Each point is reached from the start by the listed moves, each made 0, 1 or 2 times, or once backwards (-1), plus a little noise. Is the number of moves made odd or even? Then give how often each move was made.

Moves:
(1): [ 6.1 -1.8 -1.0 -6.0]
(2): [ 0.1  5.4  0.5 -0.7]
Start: [ 3.3  0.0 -0.7  0.0]
Points:
[ 3.4  5.4 -0.2 -0.6] -> odd (0, 1)
[-2.6  7.2  0.8  5.3] -> even (-1, 1)

Moves:
(1): [ 3.8 -0.1  0.3 -0.3  0.1  0.5  1.4]
(2): [ 0.5  4.7 -0.4 -0.7 -1.1  1.4  0.5]
(3): [-0.8 -1.3  3.3 -0.4  1.7  2.1 -0.7]
(4): [ 0.5  0.5  1.4  4.2  1.8 -0.3 -0.8]
Start: [ 2.6 -1.1 -3.2 -0.8 -0.7  0.6 -3.2]
Points:
[10.5  3.7 -1.6  1.9  0.2  2.5 -1.0] -> even (2, 1, 0, 1)
[ 9.2 -2.9  0.4 -2.1  1.3  3.5 -1.1] -> odd (2, 0, 1, 0)
[ 7.8  9.7 -6.7 -2.2 -4.5  2.0 -0.4] -> even (1, 2, -1, 0)
[ 3.3 -9.0  2.7 -5.2  2.1  4.1 -3.2] -> odd (1, -1, 2, -1)
[-2.9 -7.8 -1.0 -4.2  0.1  1.3 -4.7] -> even (-1, -1, 1, -1)

Moves:
(1): [ 3.4  1.0 -2.1 -0.2 -0.5  0.7  0.6  0.1  0.5  0.4  1.6]
(2): [-0.6  1.9  0.8  1.9  1.5  0.0  0.5  0.0 -1.7  0.8 -1.5]
(3): [ 2.9 -0.8  1.9  1.3  1.7 -0.9  0.1 -1.2 -0.2 -2.3  0.2]
(4): [ 0.5 -0.1  0.3  1.8 -1.1  1.5 -1.2 -1.6  1.2 -1.7  1.4]
(5): [-0.9 -0.9 -2.7  0.1  3.2  0.9  1.3 -1.5 -0.4  1.3 -0.8]
(6): [-1.1 -0.9  1.0 -1.1  0.2  4.9  2.5  0.8 -2.2  1.2  0.4]
(7): [ 0.3 -0.8  1.1  2.1 -0.9 -0.7  2.9 -1.0 -1.3 -1.7  1.1]
(8): [-1.7  1.2 -1.6 -0.6  2.3  0.9  0.1  2.7 -0.2 -0.6  0.2]
Start: [-1.9  0.3 -1.6  1.1  0.5 -1.4  0.9 -1.6 -1.5 -0.9 -1.5]
Points:
[ -6.4  -3.3   1.3   1.0  13.0   6.6  11.0   2.0 -10.3  -3.3  -2.7] -> even (-1, 0, 2, -1, 1, 2, 1, 2)
[  9.2   2.5  -0.5   8.0   1.4  -0.8   5.6  -0.8  -2.4 -12.2   6.6] -> even (2, 0, 2, 1, -1, 0, 2, 2)
[ 4.4 -4.3  1.8  4.7  5.1 -5.7  6.6 -7.9 -4.5 -3.7 -2.5] -> even (0, 0, 2, -1, 1, 0, 1, -1)
[-12.3  -0.8  -7.6   0.0   7.0  10.3   0.1  -2.2  -1.3   2.6  -2.3] -> odd (-1, 0, -1, 2, 2, 1, -1, 1)

Moves:
(1): [ 1.4  0.1  2.0 -2.0 -0.6  0.0  1.9  0.4  1.1  0.9  0.2 -1.5  1.8]
(2): [ 2.0 -0.5  1.6 -1.8  1.4  0.7 -1.9  0.8  0.3  0.4  0.1  0.8  0.5]
(3): [ 1.7 -1.8  1.1 -0.7 -0.5 -0.1 -0.8 -1.3 -1.3 -0.6  1.5  0.8 -0.7]
(4): [-1.2  1.3  0.8  2.6 -0.9 -0.7  1.1  1.2 -1.9 -1.0 -0.7  0.1  0.5]
(5): [ 1.2  0.5  0.4  1.4  1.2  0.1  0.4 -0.7  0.8 -0.4 -1.1  0.2 -0.6]
(6): [ 0.5 -1.1 -0.5  1.0 -0.3  0.4 -0.3  0.5  1.6  2.0 -0.6 -0.5  0.5]
(7): [ 0.5  1.3  0.6  0.0 -2.0  1.3 -0.1 -0.7  2.1  2.2  1.1  1.3 -1.3]
(8): [-1.1 -0.9  1.4  0.5  0.6 -2.4  0.1  0.0  1.4 -0.8  0.1  2.1  1.2]
(9): [-2.0  3.0 -1.1  2.3 -3.5 -2.3 -1.1 -1.2 -1.1 -0.2 -2.0 -1.6  1.7]
(10): [ 2.3  1.3 -1.7  0.0 -0.2 -1.0 -0.9 -0.8  0.5  0.5  4.4 -0.5 -0.8]
(11): [ 1.7 -0.7 -0.5 -1.0 -1.6  0.8 -1.4  0.3  1.0 -3.6  2.9  0.2 -0.9]
(12): [ 1.2  1.4 -2.6  1.0 -1.8 -2.3  1.1  1.1 -2.5 -1.4 -0.6  1.7  0.4]
Start: [-1.6 -0.6 -0.3  0.0  1.2  1.5 -0.4  1.7  1.7  1.9 -1.2 -1.0 -1.3]
Points:
[ 0.3 -6.3  2.9 -0.8 11.1  0.8  0.1  3.6 12.0 10.1 -4.8  3.5  1.6] -> even (0, 1, -1, -1, 1, 2, 0, 2, -1, 0, -1, 0)
[ 2.7 -4.8  2.5 -9.2  8.4  2.7 -0.5  2.1  8.9 -2.2  7.6 -2.8 -0.8] -> even (1, 0, -1, -1, 0, -1, -1, 1, -1, 1, 1, -1)
[ 6.0 -2.0  1.0  0.2  1.5  1.2  2.3 12.8 -0.9 -8.5 -4.6  2.7  2.3] -> odd (1, 2, -1, 2, 1, 1, -1, 0, -1, -1, 2, 2)
[ 0.3  1.5  9.2 -2.8  5.7 -0.7  2.4  0.8 13.6 10.7  0.1 -0.4  3.7] -> odd (2, 1, -1, 0, 1, 0, 1, 2, 0, 1, -1, -1)
[-0.1  2.7 -0.9  5.4 -6.9 -6.6 -6.8 -0.7  3.3  3.6 -7.6 10.5  1.4] -> even (-1, 2, 1, -1, 1, 1, 2, 2, 2, -1, 0, 2)
[ -5.7   8.6  -8.4  18.0  -7.9  -6.5   4.1   3.1  -4.8   5.2 -10.3   2.1
  -0.5] -> even (-1, -1, 0, 2, 1, 2, 1, 0, 1, 0, -1, 2)
